Every row gives one point. Any point is a mix of the corners, with weights that add up to 1. It lies inside the corners' shape when no weight is negative. Say inside or outside, and name the corners with a negative weight.

Corners:
(1): [ 9.5 31.0]
(2): [19.7  8.9]
(3): [-26.5 -45.7]
Points:
[13.5 14.0] => inside
[ 5.1 18.9] => inside
[  4.9 -14.8] => outside (1)
[ 1.9 13.1] => inside
[-21.9 -38.9] => inside
[-14.5 -16.2] => outside (2)
[-10.5 -13.3] => inside
[-21.4 -29.9] => outside (2)

Corners:
(1): [ -2.7 -13.7 -12.8  -2.3  23.4 -14.7]
(2): [ 18.4 -43.0 -25.7  -2.5   4.9  33.2]
(3): [-15.7 -12.0  -4.9 -25.8  -7.7 -23.5]
(4): [-85.9  33.9  12.9  -7.2  10.1  12.9]
(5): [ 15.6 -44.5  -2.3  17.6  -8.0  -1.4]
(6): [-27.6 -35.5  50.1 -32.4  35.1  51.2]
(7): [ 31.7  46.9 -10.7  18.4  -2.1 -22.0]
Points:
[-19.9   0.2  16.4   6.0  12.7  10.4] => outside (2, 3)
[-15.8   5.6   4.7   4.7  12.7  -4.6] => outside (2, 3)
[ 10.8  -3.9 -22.7   8.7  -4.2  -5.2] => outside (6)
[ -2.1 -25.5  -7.9  -1.4   4.0  13.3] => inside
[-17.1 -19.8 -17.6 -11.2   2.3 -21.2] => outside (6, 7)
[  4.4 -31.6  -8.8  -8.1   8.4  24.8] => inside
[-34.8  19.0   2.7  -8.1  15.8   2.5] => outside (5)
[  4.4   5.2 -17.4   7.8  -0.3  -9.0] => outside (6)
[-16.8  -6.1  12.5  -8.4  19.3   1.3] => outside (2)

Corners:
(1): [ 33.7  32.6   0.8  34.3 -33.1 -24.1 -25.6  -8.6   9.3  33.8  16.4]
(2): [ 30.4 -38.3   6.8 -34.9  18.4   2.6 -44.8 -14.9   2.3  50.7 -18.4]
(3): [ 56.5  32.8  42.6 -10.4  -2.6  35.3  13.8 -27.3  13.6  30.9   0.4]
(4): [-59.3 -30.2 -23.8 -19.8 -27.6 -27.3 -50.6  20.4   6.7   3.1 -36.9]
(5): [  9.0 -29.9  28.9  14.8  15.7  42.1  -0.9  13.5  -1.1   7.9 -33.2]
(6): [  1.6  16.4   4.8  -0.5  36.4  39.5 -28.5  -8.4  -5.0  -3.6   0.4]
(7): [-30.7 -32.5 -20.1  -1.1 -13.6 -29.1 -15.3  17.0 -28.0 -23.1   5.5]
(8): [ 31.2  -5.9   0.9  14.1 -18.9  18.3  10.1  -3.6  14.2   0.8 -12.8]
(9): [ -2.9  16.7 -17.3  -7.0  -5.0  15.4  10.8  -6.4  -8.2  26.5  18.1]
(10): [-52.8 -59.7 -29.3  29.6  28.2   2.2  42.4  -9.2   3.0  -1.8   7.8]
(11): [ 16.3  28.9 -15.5  50.8 -22.3  18.1  26.8 -37.2  -7.8 -10.4 -32.0]
(12): [-43.6 -22.4 -28.8  20.8 -12.5  14.3 -12.5 -19.7 -37.8 -26.6  10.0]
Points:
[-0.7 -9.5  0.9 13.7  1.6 15.2 10.5  1.8  1.4  6.0 -9.0] => outside (2, 12)
[ 0.1 -3.8 -4.5 18.8 -0.4  9.5 12.1 -8.4  5.0  7.8 -1.2] => outside (2, 12)
[ 11.7 -15.2   8.9   8.4  -4.4   9.8  10.2  -4.3  17.4  29.0 -18.9] => outside (6, 7, 12)
[  9.3   6.7  -1.4  24.7  -9.2  12.8  17.0  -9.9   5.8   3.4 -10.6] => outside (2, 12)
[  0.8 -12.3   0.0  -5.6  -3.5  14.9   6.0  -6.0  -1.1  12.2  -8.1] => outside (1, 6)
[-25.3 -18.6 -14.1  -3.4 -14.1 -12.7 -22.4   7.6  -6.4  -0.6 -11.2] => inside
[  2.9 -12.5   2.0  10.9  -0.6   6.5  -9.2  -5.9  -3.1   3.1 -11.0] => outside (9)

Corners:
(1): [ 16.9   2.5 -12.4  11.3  -4.0   4.1   6.0 -17.2   1.7 -17.3   5.5  15.7
  22.1 -26.2]
(2): [-22.4  27.2  22.0  14.7 -13.0 -38.6 -72.9  -6.2  25.5 -45.3  -3.5 -18.5
  32.5  -1.6]
(3): [-63.3  28.0  -2.5 -17.8  20.2 -34.2 -36.2  27.7  33.9 -70.7  -9.6 -33.1
  50.8   3.8]
(4): [ -4.3  -4.7 -72.2  13.8 -17.5  15.7  12.4  -6.1 -39.4  39.5  29.4 -17.4
 -10.4  23.8]
(5): [ 22.9  -8.8   5.0   3.7 -56.4  17.3  39.9  18.2  -1.5  24.3 -33.5 -11.1
 -16.4 -35.6]
(6): [ 25.0  30.6 -14.3   3.6 -19.6  12.0  40.5  12.2 -33.2   7.0 -26.8  41.2
 -14.9   4.5]
(7): [ 22.0  -8.1 -18.4 -14.4 -15.2 -12.9  18.0  21.1 -33.3   0.9 -34.6  19.9
 -15.6 -29.1]
(8): [  4.6 -23.2   5.7  20.7  -7.0   6.0  55.6  15.2 -30.9  38.9 -39.0  55.6
 -12.1 -15.5]
(9): [  2.2  37.7  24.5  -9.6  24.4 -40.9 -26.6  22.6  14.5 -14.5   5.3 -31.3
  28.9  -4.3]
(10): [  4.4   5.4 -23.8   8.3   0.7   2.7  29.6 -32.9 -11.3   8.5 -52.8  17.9
 -39.9 -21.2]
(11): [-17.6 -13.4  12.7 -33.3  15.2 -19.2 -33.8   5.0   0.0 -47.6  -4.1 -48.8
  73.7  50.7]
(12): [-14.8  -3.1  -3.0  -8.6 -16.6  29.3  16.6 -15.8 -49.7  13.9   4.4 -14.8
 -14.1 -22.1]
(13): [ -7.9   7.6 -21.6  -9.1 -21.4 -27.3  31.7 -21.8  -6.3  -9.8  31.6 -30.3
 -27.4  10.5]
(14): [  4.1   6.0 -14.4 -36.3 -28.7  14.4  -1.9 -11.2  -0.3  33.7 -27.2  26.9
  -5.8 -15.1]
(15): [-11.3  -0.8 -31.3  -7.3  19.6  28.9 -35.0   7.2  -0.5 -12.1  40.8 -14.1
  -6.7  37.2]
Points:
[ -5.5  -3.2  -7.9  -6.7  -6.2  -0.6  -8.7   4.2  -4.3  -5.9   5.8 -14.1
  10.6  -2.5] => outside (6, 10)
[ -3.4   0.2  -4.8 -11.7  -2.2  -9.1  -3.0   0.2  -8.3 -15.5  -3.4 -14.7
  18.3   7.0] => inside
[ -1.8  10.0  -8.2   1.6  -8.0  -8.2   4.3   1.0 -10.4  -8.0  -3.6  -8.1
   1.9   0.1] => outside (14)
[ -0.9   2.7 -18.4  -1.2 -11.5  -6.6   0.4   5.6 -15.1  -0.2  -8.5  -1.2
   0.6  -4.9] => inside
[  5.0  -2.0  -9.2   2.4 -13.4   1.0  17.4  -6.5 -17.0  11.3  -7.1   7.0
 -12.3  -4.4] => outside (3)
[-17.2  17.4 -11.5  -1.4   6.6  -8.9 -12.2  -2.9  -3.4 -13.9   5.4  -4.1
  16.4  12.7] => outside (5, 7)
[ -9.2   0.9 -15.6  -2.5 -14.0   7.3   7.1  -8.8  -7.3   4.1  -3.5   2.7
   1.2   3.9] => outside (7, 9)
[ -9.6   6.5 -10.3  -3.8   8.2  -4.9 -10.7  -4.0  -4.0 -13.8   8.7  -8.2
  13.6  14.2] => outside (5, 7)
[  0.9   4.8   7.0  -5.7 -16.5   4.3   1.3  -4.4  -4.6   9.0  -8.4  -5.9
  -8.5   3.1] => outside (1, 3, 4, 7)

Corners:
(1): [  6.4  -0.1   5.0 -43.6  25.9 -19.1  31.1 -11.5 -14.6   4.7  -7.9  16.5
   9.0 -16.7   6.6  -5.7  45.5  -4.6  52.8 -24.9]
(2): [-77.2  -6.5  12.6 -12.8  -4.6 -37.5  27.8  20.6  39.5 -55.6 -34.5   7.0
  -2.0  -4.8  25.3 -28.5 -33.3  -9.3 -20.1  -3.5]
(3): [ 15.8 -36.0  23.9  -6.7  38.9  -2.5  68.3 -39.3  14.6   3.6   0.0  -8.7
   5.4   2.2  49.9  -9.6  36.6  -5.7  30.5 -30.2]
(4): [ 25.6 -25.4 -10.1  -6.9 -12.2  25.2  10.3  17.0 -44.2  35.6   0.4 -10.5
 -20.0  14.1 -13.5   2.8  26.4  -0.7  29.4 -14.8]
(5): [ 29.4 -10.6   3.5  -6.7  23.2 -17.5  40.4 -11.2  -8.3   5.8  -7.7  12.7
 -34.8  14.0  10.7  12.0  42.9  -3.5  37.2 -39.4]
(6): [-20.1   6.6   8.0   3.2 -15.1   0.4 -16.1   4.1 -16.8  37.4   6.0 -28.2
 -40.3 -45.0 -52.9  -6.5  34.1  11.8  13.0   7.6]
(7): [-59.1  -5.5  16.7  24.5 -30.6  -4.2  -4.0  25.1  20.8 -53.8   5.8   3.1
  18.9  -8.0 -10.4  19.9 -32.1 -37.2 -11.4  39.8]
(8): [ 38.2 -49.1  -5.7  -3.2  14.4  -1.9  33.9 -26.4  20.4  -1.4 -29.4 -20.8
 -21.3  -9.6  20.7  -9.0  16.9   8.4  26.2 -12.6]
(9): [-33.0  -4.4  26.9  -3.5   3.3   0.3  12.8  13.0   7.2 -55.9  -7.0  14.7
   1.8  -1.8  13.2 -31.5 -56.5 -11.0  -6.0   7.1]
(10): [-32.3 -20.8  16.0  24.1  -4.8  -1.4   1.6  22.2  35.9 -48.2 -23.2  -1.7
  15.7 -13.5  20.4 -25.5 -45.3 -27.1 -28.2 -10.7]
(11): [-75.2  11.3   7.9 -14.0   1.8 -13.4 -18.2  16.3  12.7 -33.5  -5.8  10.7
  12.1   4.0  14.0   6.3 -36.5 -19.3  -7.9  13.9]
(12): [-42.9  -9.6  -8.8   1.2 -16.2  26.1   9.9  10.7   9.6 -47.9 -30.7   6.0
 -16.0 -13.1  21.4  13.7 -12.5 -19.6 -11.2 -10.2]
(13): [  6.5  15.4 -11.0  35.3 -29.0  26.8 -15.8  22.5 -47.4   8.3  15.1  -4.3
  -4.6  -0.7  -7.8  -7.3  11.2  20.0   2.6  32.5]
(14): [ 28.9  -2.5  19.3 -24.7  -1.1  16.1   1.8  20.2 -31.1  26.7   6.5  -3.2
 -14.0   0.9 -46.7   4.3  49.8 -23.8   3.2  10.5]
(15): [ -2.8   2.8  -6.4  20.2 -17.6  13.4 -24.4  16.6 -17.3  34.2  -6.6 -21.1
 -39.8 -26.2  -8.6 -13.8   3.7 -24.2  38.4  33.2]
(16): [ 23.4  -8.5 -10.1 -38.6  15.6  -7.0  57.6  -8.6 -10.7  24.0  -4.8  32.4
 -10.2 -12.3  32.2   6.2   3.8  -1.0  29.9 -26.9]
(17): [ -8.4  21.6 -18.1  16.3 -18.0  32.9   9.9  -2.8  -9.6  24.6 -15.7   7.7
 -27.9   1.5 -35.7 -13.3   6.6  17.6  17.9  -5.0]
(18): [ -4.9 -14.5 -16.2  34.2 -23.5  17.8  -8.7 -17.6 -23.6  30.1   3.9  23.5
 -27.6  -6.8  13.1 -18.0  36.5  21.7  28.4   3.0]
(19): [ 11.3  -1.9 -27.4   4.8  -9.2  11.2  26.7  -9.6 -45.4  10.8  -9.1   9.2
 -18.5   7.4 -19.6  -8.8   2.3  -5.8  -2.2 -13.1]
(20): [ -9.2   8.7  -2.8   5.3 -59.5  14.1 -28.2  -7.0  -9.3  40.1  -0.2 -22.6
 -32.2 -13.9   9.3  12.8  11.4 -22.0  31.9  12.4]
(21): [-58.5   4.8  37.2  35.1  -1.9  -8.0  -5.2   3.8   0.1 -24.4 -29.4  15.5
   8.8 -16.9  11.0 -10.2 -28.4   8.3  -4.1  18.3]
Points:
[ -8.5  -0.9   1.4   0.8  -8.4   5.0   6.4   1.9 -12.0   5.9  -5.8   2.0
 -16.6  -8.9  -2.6  -4.3  10.6  -6.6  15.9   6.4] => outside (4, 10)
[-26.4  -0.9  11.1  15.1  -7.4   1.4   2.9   5.0  -5.6  -8.5 -13.5   5.0
  -6.1  -9.9   2.2  -5.7  -7.3  -3.4   6.6   8.9] => inside
[ -5.7   2.4  -0.2   7.6 -11.3  10.2  -5.0   9.3 -22.5   2.5 -10.5   2.0
 -16.6   1.1  -6.7  -8.0   6.8  -1.1  10.8  10.1] => outside (3, 6, 7, 10, 16)
[-16.7  -7.7   0.0   9.9 -13.4   4.3  11.3  -2.4  -3.3  -1.4  -5.1  -0.6
 -13.6  -6.4   9.4   0.1  -1.1  -6.4  14.4   4.0] => outside (1, 10, 14)
[ -9.7  -5.8   1.6  -1.2  -3.7   2.9   7.0   5.8  -9.2   2.7  -6.4   0.5
 -14.4  -1.6   2.2  -1.0   6.2  -8.8  16.4  -2.2] => inside
